Every row gives one point. Two turns around zero, p and q, are shown by what they do to some points. Write where each new point lands after one turn and then the other. Backwards means that the second turn is done in reverse. Each puzzle has new turns, and all numbers are rounded.

Turn p:
[2.8 1.8] => [ 2.7 -2.0]
[-4.6 -0.7] => [-2.3  4.0]
[ 1.8 -1.2] => [-0.5 -2.1]
Turn q:
[ 1.5 -4.1] => [-1.0 -4.2]
[-0.3  4.1] => [2.0 3.6]
[-1.2  0.0] => [-1.0  0.7]
Where do these land?
q, then p: [-4.1 -2.0] => [-1.1  4.4]
q, then p backwards: [-0.8  3.6] => [-2.7  2.5]
q, then p backwards: [ 2.0 -1.7] => [ 2.6 -0.2]
p, then q: [2.9 0.1] => [-0.5 -2.9]

Turn p:
[ 1.9  0.7 -1.1] => [1.4 1.6 0.8]
[1.1 1.3 1.7] => [ 0.7 -1.0  2.1]
[ 2.4 -4.7 -0.6] => [ 3.9 -0.4 -3.6]
[-5.3  2.7  0.0] => [-5.9 -0.2  0.7]
Turn q:
[-2.0 -2.3  1.6] => [-0.8 -0.7 -3.3]
[-3.2  3.9 -2.2] => [2.2 5.0 0.3]
[-1.9  0.5 -0.2] => [ 0.5  1.5 -1.1]
[ 5.7 -1.4 -2.4] => [ 1.4 -4.5  4.2]
[ 1.5 -2.2 -0.8] => [ 0.8 -2.7  0.1]
[-0.1  1.5  4.1] => [-4.2  1.3 -0.2]
Where do these land?
q, then p: [-0.3  2.4 -0.7] => [-0.3 -0.5  2.4]
p, then q: [ 2.6 -1.0 -2.3] => [-0.1  0.3  3.6]
q, then p: [-4.4 -4.6 -1.3] => [ 2.6  5.6 -2.0]
q, then p: [ 1.8 -0.2  6.1] => [-5.3 -1.3 -3.2]
q, then p: [ 0.2  2.7 -1.4] => [ 0.2 -1.1  2.8]
q, then p: [ 0.0  0.7 -0.3] => [ 0.0 -0.2  0.7]

Turn p:
[-0.2 -1.6  2.4 -3.7] => [-2.9 -0.2 -1.7 -3.2]
[-1.7  1.5  1.7  1.9] => [-1.6 -1.3  1.4  2.3]
[ 0.6 -5.1  4.0  2.0] => [-1.4 -3.5 -5.5  1.2]
[-1.2  0.7 -0.6  0.1] => [-0.4  1.0  0.8  0.7]
[-0.1  1.5 -3.2  1.0] => [2.3 2.0 1.7 1.1]
[1.5 1.7 3.1 1.2] => [-0.4 -3.8  1.3  0.0]
[ 1.1  1.2 -7.3 -2.6] => [ 4.4  5.9  1.8 -2.3]
Turn q:
[-2.7  4.7 -0.7 -2.6] => [ 3.9  2.5 -2.8 -2.7]
[ 2.9 -2.7  2.2  1.9] => [-3.4 -0.9  3.3  0.8]
[-2.1 -3.1  0.2  1.5] => [-2.3 -2.9 -1.5  0.4]
[ 0.1  2.5 -2.5 -1.8] => [ 3.4  1.7 -0.8  0.7]
[ 1.0 -3.2  3.0  0.6] => [-2.9 -2.3  2.4 -0.9]
[-1.0  3.3 -3.6 -3.7] => [ 5.8  1.4 -1.8  0.2]
[ 1.8 -1.5  1.4  4.1] => [-4.5  0.5  1.2  1.5]
Where do these land?
q, then p backwards: [ 4.1 -2.4  2.3 -0.4] => [-1.0  5.0  1.2  0.0]
q, then p: [ 0.6 -1.2 -5.1 -0.6] => [ 4.0 -2.0 -1.4  2.6]
p, then q: [ 1.6  1.2 -0.9  4.4] => [-3.5  0.3  2.7  2.1]
q, then p: [-3.3 -1.8  2.2 -5.0] => [ 0.3  1.0 -4.2 -5.0]
p, then q: [-2.9  2.0  0.0  2.5] => [-3.9  1.1 -1.3 -0.9]
p, then q backwards: [-0.1  2.1  1.5 -0.8] => [ 1.1 -1.5  2.0 -0.1]
